Every row gives one point. The points of each table are mixes of a few directions, plus a little noise. Count the directions of each table, and those that both share. Where both have some left over, give the other angles between the two spaces (their principal angles), to ten degrees, smallest first.

First (4 x 2):
[[ 51   1]
 [-20  -1]
 [-12   1]
 [-21   0]]
Second (6 x 2):
[[  0   9]
 [  0  21]
 [  0  23]
 [  0 -16]
 [  0 -60]
 [  0  23]]
Directions: first 1, second 1, shared 0; angles 90

First (8 x 6):
[[ 11  -7  13  -7  -1  18]
 [-31  -1  -4  -4  -5  -2]
 [-47   3 -55  15  45 -19]
 [ 19 -14  -4  -3  35  33]
 [ -5   2  -2   1  -3  -5]
 [ -3   2  35 -12 -48  -2]
 [ 53   0  52 -11 -44  12]
 [  4  14 -35  22  20 -36]]
Second (9 x 6):
[[-43  22   1   6  43 -11]
 [ -4 -20 -60 -28 -17   2]
 [ 14  33  45   1   8   2]
 [ 21  -8   6 -42  -2 -17]
 [ 44 -31  16  12 -42   9]
 [ 20 -18   6   1 -18   1]
 [ -5  40  -7  16  -7  27]
 [-41  22  15  28  40  -5]
 [ -6 -40 -22   6  -6  -9]]
Directions: first 3, second 4, shared 1; angles 90, 90

First (10 x 9):
[[ -5  23  15 -13  -1   3 -10 -47 -27]
 [ 14 -25 -26   8  12  -5  -6  53  35]
 [  3 -20   8  22   7  16  18  45  12]
 [ 13 -20 -41  17  -5 -19 -36  41  54]
 [-27  21  19  -2 -37  -8  25 -45 -22]
 [ 10  18   9 -14  20   9 -30 -35 -21]
 [ 21  -2  -1 -50  54  13  21   4 -36]
 [ -8  -4  19  14  -8  10  21   6  -7]
 [-23  20  -3   7 -48 -23  -8 -43   6]
 [  3 -10   2  10   4   7   7  21   6]]
Second (10 x 9):
[[-11   0 -31 -13 -31 -36 -60 -24  18]
 [ 15 -17 -17   0  33  14  29  35  20]
 [ 17  11  52  25  -1  16  16  38 -32]
 [  6 -32 -35 -17  53  22 -19   5  23]
 [ 10   7  13  12 -17 -12   0  27  -3]
 [-16  17  23   2  -5  16  53 -35 -21]
 [-20  13   2  -7 -25 -11 -17 -46 -10]
 [ 12   8  25  16  -6   2  23  31 -11]
 [  2  -7 -31  -7 -17 -31 -47   8  25]
 [-14  -1   1 -10  16  21  21 -37  -8]]
Directions: first 4, second 4, shared 2; angles 30, 60

First (11 x 12):
[[-11  -3  15  11   8   3  -3 -17   2   7  18 -17]
 [-10  -3  12   6   2  -1 -14 -22   2  12  19  -9]
 [ 20   4 -38 -32 -32 -22 -25   7   0   5 -28  56]
 [  9   3  -4   2   8   9  31  34  -2 -22 -20  -7]
 [-21  -5  31  24  20  11   3 -23   1   8  32 -39]
 [-15  -5  15   7   1  -4 -23 -35   3  20  27 -10]
 [ -4   0  15  16  20  16  30  17   0 -16   1 -30]
 [ 18   5 -20 -11  -5   1  22  38  -3 -21 -32  16]
 [ 15   4 -14  -5   1   6  28  39  -2 -24 -28   6]
 [ -9  -3   5   0  -5  -7 -23 -27   2  18  17   3]
 [  6   1 -17 -17 -19 -15 -25 -11   0  11  -6  30]]
Second (10 x 12):
[[ -7 -20  14  15   6  -2  -2  22  12   1  -2 -15]
 [  8   2  13 -27  31   1  13   9 -20  -5   1   2]
 [-21  13  -3  -7  20  11 -55 -60  10   9  16  12]
 [  3 -17   5  13 -14  -9  11  31   7   3  -7  -7]
 [ 20   5   0   7 -38 -11  56  17 -22   5   8 -13]
 [ 17  19  -1 -27   1  -2  27 -12 -31   1   9   8]
 [ 13  -2 -11  -6 -12  -6  15  27  -3  -7 -18  10]
 [  2   3  -6  15   4  14  25  29   8 -23 -19 -13]
 [-26   0  -1  16  13  12 -51 -37  26   4   7  -1]
 [-10  -1  -9   1 -10  -5 -38 -26  12  12   4  15]]
Directions: first 2, second 5, shared 2
